Each wall is flat, endless, passes through zero and stands at right angles to its row. A trip goes straight from one point to another. List the walls that it crosses, first one first.
(in the rows, 128 means zero)

Walls:
(1): [149  48]
(2): [152  91]
(3): [81 91]
(4): [169 133]
(5): [241  95]
Trips:
[156 152] to [155 148] -> none
[111  95] to [100  74] -> none
[107  64] to [ 95 124] -> 2, 1
[177 100] to [95 92] -> 3, 4, 5
[189 102] to [127 153] -> 1, 2, 5

Walls:
(1): [ 86 111 191 131 177 118 148 143 153]
(2): [174 147 175  86 164 242 155 104  95]
(3): [ 97  57 161  80 132 128 151 170  87]
(4): [102 153 121  77 216 131  80 145  98]
(5): [210 157 140  90 164 197 132 155  95]
(6): [165  83 112 146 145 142  89 152  81]
(7): [ 79  90 180  48 125 129 180 128  56]
(8): [144  45  68 182 137 155  86 106 156]
Trips:
[ 91  93 170 136 167 174  89 111 143] to [133 109 123 165 142  83 111 164  71] -> 2, 1
[129 106 104  57 183 115 102  87 104] to [124  99 130 114 132 186 117 103 120] -> none
[100 139 166 105   7 125 122  97 112] to [ 47 142 153 189 181 111  77  58 106] -> 3, 1, 4, 8, 7

Walls:
(1): [130 102 146 204 126 145 102 204  94 139  90 110 123 144 134 155 106 101
 153 130 117 120 130 145]
(2): [155 121 133 106 168 173  99  97 136  57 136 142  70 106 172 109 145 147
 154 158  92 142 127 158]
(3): [119 145 119 181 177 186 131 101 103 136 153  76  64  85  92 160 133 136
 136 137 132 141 170 144]
(4): [ 92 166 136 115  89 162 178 147  51 185 175 138 131 149 157 135 142 188
 153 128 182 143 112  70]
(5): [160 147 126 123  94 102 116  82 119 120 132 161 151 117  74 122 178  85
 163 117 172 174 120 140]
(6): [137 131 120 150 145 149 115 113 138 112 188 137  98 116 132 155  94 107
 166 121 104  91 123 154]
(7): [147 121 189 129  90 159 126 138 166 172  41 121 113 149  81 136 130 118
  48 124 108 140 185 121]
(8): [168 152 100 123 131  76 125  88 133 151 141 173 125 105 134 110 134 107
 188 106 194 158  44  99]
(9): [121  80  78  96 162 145  65  87 109 148 186 138  75 119 154 176 121  95
  79 160 151 111 117 141]
Trips:
[168  96  95 129 169  86 110 113 129 132 138 133 148 119 122 176 111 109
 135 171  85 107 152 165] to [ 98 106 129  94 140  94 125 192 125 208 141 111  89 111 169 167 163 139
 140 108 143 147  68  82] -> 8, 2, 3, 4, 6
[ 82 142 109 138  39 141 155 106 135 165  76 144 129 140 115 176 140  67
 126 154 179 159  99 154] to [123 125 156 110 137 162 129  83 156 222 136 160 134 127 109 124 110 175
 120 118  40 146 137 111] -> 1, 9, 8, 3, 5, 6
[124 116 114 147  70 111  53 128 179  89 132 114 143  94 142 249  98  97
  86 147 114 106 109 152] to [ 96 108 168 119  94  94 126 105 145  93 109 164 152 146 122 130 118  69
 185 153 123  89  25 105] -> 5, 7, 8, 9

Walls:
(1): [116 152 155 160 134 112 156 114 115 102 119 149 135  91 179 149  89 115
 178 127  88 121 134 111 127 118 130 136 120  89 124 187 135 128 101 138
 195 183 188 129 135 116 138 124 126 148 110 138]
(2): [117 155 128 110 140 122 119 140 133 131 121 165 151 160 154 107 126 101
  96 156 150  75 181 157 126 130 104 109 131 139 126 174 159 132 148 104
 112 124 155 147 121 117  81 105  81  51  70 144]
(3): [ 86 150 134 141 158 148 156 102 107 132  96 132 120 142 126 158 108 135
 106  80 159 143 126 122 118 126 133 152 138  91 115 130 172 172 132  75
 133 114  97  90 145 163 120 116  88 122 133 108]
(4): [145 176 141 117 100 148 164 134 155 142 140 166 119 138 133 153 124  98
 119 118 150 124 130 176 121  78 100 101  86 148  82 154 161 141 117 103
 128 100 117  78 144 117 140 147 165 121 123  91]
(5): [106 126 131 135 185  88 114 129 103 133  91 123 160 122 137 113 120 141
 172 120 162 113 140 114 164 131 126 161 131 141 101 168 155 133 159 123
 122 134  91 142 129 107 102 107 104 159  92 184]
(6): [161  87 151  96 105 137 179 145 164 115 119 173  96  74 129 173 129 142
 165 109 162 147  87  91 139 128 168 128 102 150 158 163 129 130  91 110
 118 116 158  99 158 126 175 190 112 109 115 146]
(7): [153 166 110 136 148  92 124  72 154 149 134 109 169 153 107 104 154 132
 198 137 134 117 117 170  59  99  90 141  66 141 137 151 133 150 122  90
 151 111 118 179 132 111 123  96 111 134 121  90]
(8): [125 125 118 106 139 140 150 125  61 135 130 141 152 169 100 110 119 110
 138 119 146 116 108 143 130  51 105 107  98  73  98 174 111 120 143 113
  98  91 176  94 135 128 146 133  81 147 100  92]
(9): [164 116 156 113 109 137  63  80 109 112 150 115  83 114 169 105 125 120
  73 111 174 112 133 137  89  98 128 123 112 135  93 119 119 155 142 167
  91 128 103 157  54 151 120 124 169 126 101 109]
(10): [ 98 137 141 124 118  55 172 184 145 153 140 158 121 140 103 143  96 122
 146 173 113 135 122 117 115 125 102 153 116 132 133 175  99 146 140 128
 166 116 129 162 124  93 136 129 184 146 105 122]
(11): [121  88 128 134 151  47 123 129 138 170 133 119 100  91 192 138 137 119
 155 103 142 106 181 130  90 155 112 119 136 114 130 121 127  84 115 166
 140 111 152  77 136 142 121  93 160 129 146  95]
Trips:
[140 116 139 129  71  90 119 156 124 111 110 140 131 106 112 152 174 119
 153 111 141 142 156 177 160  85 136 190 132 160 166 165 104 137 127 136
 123 118 132  84 129  76  91  88 166 125 123 127] to [167 201 105 126 107 100 106 145 146 150  99 120 100 121 103  85 120  95
 118 157 128  80 131 135 101 138 207 131 132 101 170 135 198 162  93 140
 162 126 134 111 109 125 143 172 124 154  98 129] -> 5, 9, 11
[181 171 104 129 177 173 170 170 100 153 170 132 131  72 129 127 206 157
  73 131 112 166 143 123  66 140 104  93  64 106 153 120  88 177  86 153
  58 133 198 139 121 111 178 104 115 167 146 142] to [162 129 121 135 120 120 136  52 142 103 127 178 139 144 193 151 120  96
 129 116 103 134 120 177 102  84 157 154 100 104 111 139 132 133 138 127
 167 116 104 106 165 144 139 188 157 156 132 158] -> 1, 3, 11

Walls:
(1): [174 147 162 145  86 157 138 144  92 134  76 124 187  45 103 177 101  81
 114 102  90 140 136 112  83 161 137 163 120 167 127 116 133 155 112 166
 115 163 183  96 150 160 177 100 191 191 189  67]
(2): [ 87  72  78 102 133 106 126  90 138 144 148 179 173 131  78 142 129 103
 131 150 178  94 152 114 137 156 135 141 159 112  97 108 111 149 141  78
 135 139 122 106 172 123 178 147 104 117 198 149]
(3): [136  91 181 119 192 129 128 120 176 100 150 174 136 167 132 116 136 144
 198 153 122 122 163  98 113 109 146 129 184  86 170 148 144  87 166 170
 107  86 144  59 151 140 122 180 146 111 158 111]
(4): [154 162  88 138 150 126 155 133 166 157 157 174 143  87 116 107 204 101
 121 122 107 120 157 171  94 153 138 133 176 148 107 127  76 102 204 127
 115 130 120 133 124 148 152 153 153 130 157  89]
(5): [141  60 141 155 125  96 129  96 134 119  70 149 144 108 130 163  78  88
  59 136 132 139 126 178 103 123 145 164 185 109 219  98 118 155 129 168
  74  97 139 176 106  80 101  58 107 154  72  94]
(6): [ 67 173 103 167  97 159 118  92 172 129 136 129 130 106 114 140 124 114
 132 125 145 149 111  83 116 162 132  96  67 156  97 171  61 178 108  96
 114  93 171 150 159 132 159 165 137 122 117 101]
(7): [147 120 131  98 129  45 154 175 154 156 101 170 109 125 155  80 158  56
 133 126  78 131 219 128 169 139 131  74 204 139 145 151 218 115 139 207
 149 152 167 131 108  87  91 102 183 144 161 129]
(8): [184 140  99 107  93 149  77 188 147 156 176 110 101 160 229 171 187 139
 102 151 183  82 142  82 109  79  94  90 148 150 151 126  72 119  91  79
 154  93 180 140 139 214 109 125  98 129 178 136]
(9): [173 113 116 111 181  85  76 144 177 165 111  96 123  80 115 149 146 155
 140 114 129  25 118 197 111 193 180 173 162 115 143 124 113 136  78 126
 176 126 120 133 153  85 221 191 109  87 136 149]
Trips:
[133 129 136 156 136 119 106 107 105 139 172 122 112  53 165 187  79 138
 144 148  83 105  69 136 153 142 148 107 107 130 132 155 117 149  93 168
 134 102 148  99 139 105 146 144 113  77  93 162] to [151  78 147  88 133 132 170 108 132 108 115 135 128  64 107 132 144 137
  98 141 117 133  85 167 108  70 162 128  63  59 144 138 196 112 137  61
  73  90 150 109  71 177  84 119 143 137 116 112] -> 3, 6, 9
[166 146  91 162 114 100 124 111 141 155 148 151 126 143 171 180 141 137
 149 101 125 170 133 122 114 119 139 111 128  87 108 168 122 169 108 103
 132  81 132  59 132  80 171 181  77  81 157 136] to [142 145 104  80 162 112 160 113 118  80  91 155  70 132 149 107  95 196
 162 173 136 119 152 114 124 180  94 121 141 177 102  99 138 133 150 100
 122 199 111 150 137 151 103 113  66 131 160 154] -> 4, 6, 3, 9, 7
[107 124 126 145  90  94 115 107 108 132 171 141 105  67 137 120 153 137
 183 130  95 105 108  90 116 109 147 145 121 103 144 138  90 126 160 158
  94 143  51 100 153 145 164 104 132 151 130  74] to [142 154 162 112 147 114 155 142  96  62 105  93 197 166 115  96 107 119
 114 140 163 108 140 117 126 134 102 131 156  71  61  53 127  95 138 144
  95  98 162  57 132 139 149 133 155 106 153 131] -> 6, 4

Walls:
(1): [118 122  85 180 107 122 123  73 100 158 159 113 123 140 158 112 203 100
 160 191  60 128  91 192 138 161  62 116 196  74 146 160 177 144 158 141
 176  78  53 162 174 131 170  74 132 141 134 177]
(2): [175 141 170 163 141 112 134 178 108 180 115 183  92 146  63  93 144 153
  63 111 104 157  58  99 199  94 143  85  86 137 131  77 147 156  86 145
 173 102  65 190  88 143 159  62  82 186 148 144]
(3): [126 139 108 158  85 131 115 107 150  85 143 112 128 137 102 162 133  96
 129 109 172 146  82 147  49 177  93 121  81  75 126 122 112 118 194 135
 179 106 163  98  82 134 149 153 120 148 127 124]
(4): [117 148 122 145 167  91 150  97 158 155 140 112 156 176  88 144 131  60
  29 160 122 205 179 157 136 104  55  95 102  95  80 118 178 147 155 102
 137 125 174  77 136 132  63 106  69  92  66  62]
(5): [ 98 125 166 127 121 147 169 133 101 194 160 184 209  70 105 147 144 120
 171  69 105  96 150  93  48  78 152  62 193 137  98 142 118  98 226 166
 137 124  62 144 148 166 135 121 124  99 143  81]
(6): [ 99 119 109  52 154 129 139 130  49 132 105 170 146 179 129 123 181 184
  84 176 161  97 165 199 139  42 169 131 143 135  94 165 153 131  95 122
 126  88 127  89 118 110 133 111 129  96 126 112]
(7): [ 77 114 132  13 113 163 102 123 146 109 154 179  94 129 164 165 134 190
 134 141 107  63 114 140 166 135 157 120 121 100 162  92 163 114  98 112
 135 120  89 163 147 147 144 117 115 109  71 157]
Trips:
[125  90 138 112  13 119 130 127 159 157 153  94 178 136  73 128  78 150
  71 186 145 100 127 117  65 137 139 129 180 102 155 173 110  84 172 129
 113 160 133 102 119 140 134  66  67 102 149 192] to [102 124  76  74  80 215 128 129 113 173  97 174 180  90 166 140  87 134
 142 134 122 108 139 128  56 155 154 132  65 115 173 117  92 119  78 149
 167  65 157 157 143 119 114 159 102  78 123 103] -> 7, 4, 6, 1
[155 154  98  82 154 145 121 161 190  75 189 116 141 108 184 154 105 160
 115 122 123 145 149  72 128 115  79 102 125  60 115 191 113 161 118 151
 109 162  53 180  88  83 123 116  95  52  94 137] to [ 96 155 210 126 170  72 123 156  57  75 103 113 182 131 187 222  73 189
 132 169 125  65 111  98 103  76 154 186 146 101 108 105  84 118 165  68
 120 193 144 164  67 149 187 184 149  98 168  86] -> 4, 6
[123 122 120 138 126 145  44  61 142 129  91 135 166 120 194 172 168 127
 126  70 147 154 129 166 129 156 170 206 213 160 162 142 172 166  84 121
 185  79 109 127 118 111  32 122 150 117 177 135] to [ 95 206 147 122 114  92  82 153 100 120 118  96 151 225 159 158 171 179
 107  83 177 113 182 107 140 156  53 163 155 149 134 116 139 123  95  28
 117 126  77 110 108 140 154 101 169  90  99 177] -> 4
[120 167  32 151 147 102 137 152 177  69 109 107  90 185 138 129 117 109
 143 104 156 141 161 141 168 130  87  74 142 149 105 148  93 115 101  80
 132 176 149 121 138 165 179 121 162 101 121 175] to [ 84 118 159 126 113 153  98 108 132  97 122 120 112 120  87 182 180  92
 117  88 216 189 142 130 162 183  87 115 141  95 107 179 140 159 131 151
  93 114 168  94 117 110 107 126 196 142  71 100] -> none
[ 96 178  80 161  79 141 128 116 133 155 129 150  93 122  82 159 146 158
 163 146 107 138 164 115 119 122  98  32 167  94 162 147 166  89  67 183
 106 106 112  94 116  83 126 138 243  99 165 106] to [218  98 130 120 102  83  77 167  93 130 125 115 185 164 173 101  74 118
 188 165 124 137  73 242  74 127 162 125 121  92 156 144 117 112 114 123
 165 151 130 149 106 120 119  46  36 179 104 112] -> 3, 2, 5

Walls:
(1): [200 210  47 119 185 159  62 159 113 149 129 105  97  94  84 182  60 103
 161  92 136 105  88  88 194 213 153  78 163 105  52  78  61  87 195  85
  80 165 105 123  52 157 175  73 159 104 129 153]
(2): [147 100 132  74 100 156 197 127 115  80 106 213 153  96 102  96 154 106
 183 125 107 104 134 132 119 105  95 157  86 100 110 204 119 119 180 153
 152 173 118 172  96 117 133  96 135 127  98 157]
(3): [152 141 131  73  98 100  63 115 148 153 154 168  98 160 103 104 124  69
 155  88 142 103  75 158 162 147 120 122  94  89 116 124  98  95 138 114
 105 112  71  76 119  56 147  98 138 210 146 121]
(4): [141 135  79 159 168 113 128 108 192 235 150 158 122 137 163 116 154 202
 117 112 135 136 101  99 178 168 144 147 158  83  81 144 144  85 132 122
  80  44 149 154 145 213  86 109  65 138 214 110]
(5): [158 116  97 127 115 211 139 126 136 127 101 185 195 149 170 120 165 100
  75 144 163 129  43 104  90  84 105 112 121 216 138  87 152 164 170  70
 120 154  90 187 117 249  89 176 166 142 149 152]
(6): [201 175 213 137 108 128  93  84 166 125 114 139  63 104 109 114 165  97
  81 193 170 173 179 142 160 135 164 121 144 131 103 113 120 131 124 175
 166  96 119 138 127 186 145 100  92 159  69 159]
(7): [189 130 179  64 134 133  75 146 137 183 153 180 132  75  94 143 197  71
 155  95 144 117 111 106  68 136 128 180  72  81 110 122  80 132  70 148
 145 143 167 107 150  76 112  95 107 117 107  60]
(8): [160  91  96 118 119 134  67  71  90 179 120 132  95  62  97 139 133 112
 103  98 136 141 162 167 127 166 148 136  58  80 110 124 118 137 186  98
 107  67 182  48  85  88  93 144 152 132 118 208]
(9): [144  99 136 146 111 111 119 146 143  88  91 125 128 163 145 137  72 125
 110  94  99  56 110 144 201 151  92  99 108 132  89  83 110 118  58  93
 111 112 213 110 128 146 127  87 119 140 107 151]
Trips:
[159 127 126 146  98 178 159 160 121  52 153 125 135 138  77 180 118 128
 216 199  98  95 118 179 131 142 107 152 114 131 120 132  63 173  73 142
 136 178 123 129 111  67 124  55 129 181 121 113] to [165 155 130  92 106 139  91 110 125 106 174 148 162 138 135 114 127 105
 127 154 148 116 157 110 126  88 111 139 142 151 155 172 128 115  98 162
 159 165 136  50 180 131 107 109 191 129 202  92] -> 1, 9, 5
[146 137 128 181 184 124 103  85 149  96 153 128  80 111 123 115 122 110
 151 156 125 175 112  89 150 113  87 159  41  67 146 202 174  83 146 121
 151 133 163 123 104 157 198  93 124 115  78  95] to [155  71 103  96 178  70 142 164 104 126 163 105 115  99  90  78  98  90
  78 173 135 137 155 121 187 114 141 107 167 138 152  57 166 176 109  56
 132  53 129 113 107 132 148 166 163 186 110 197] -> 9, 7, 4, 2, 5
[131 137  96  95 107 109 116 105 136 147 120  68 100 143 170 141 141 153
 118  64 128 136 131 113 204 123 167 138 123 134 193 176 156  95 134 153
 124 102 138 187 109 127  85 188 127 184 108  74] to [117 141 230  71 113 134 133 168 118 176  82 169 128 115 129  76 142 115
  78  89 112 150 242 165 137  99 103 146 164 144 113 101 108 130 197  62
 105 125 123 158 125 113 139 136  62 131 110  76] -> 6, 7, 2, 8, 4
[142 100 104 141 152  88 213  68 109  90 121 138 190 112 155 109  47  93
 189 100 203 157  99 136 124 152 142 104  88 182 141  69 118 117 124 106
 146 146  38 134 139 172 130 129 118  74  82 133] to [227 105 164  61 162 124 175 122  66 186 133 121 101 133  39 174 107  92
 112 178 179  95 119 198 110  99 132 123 171 141 152  75 127 164 194 146
 124 104 127 157  83 148 108 165 104 105 156 113] -> 6, 8, 7
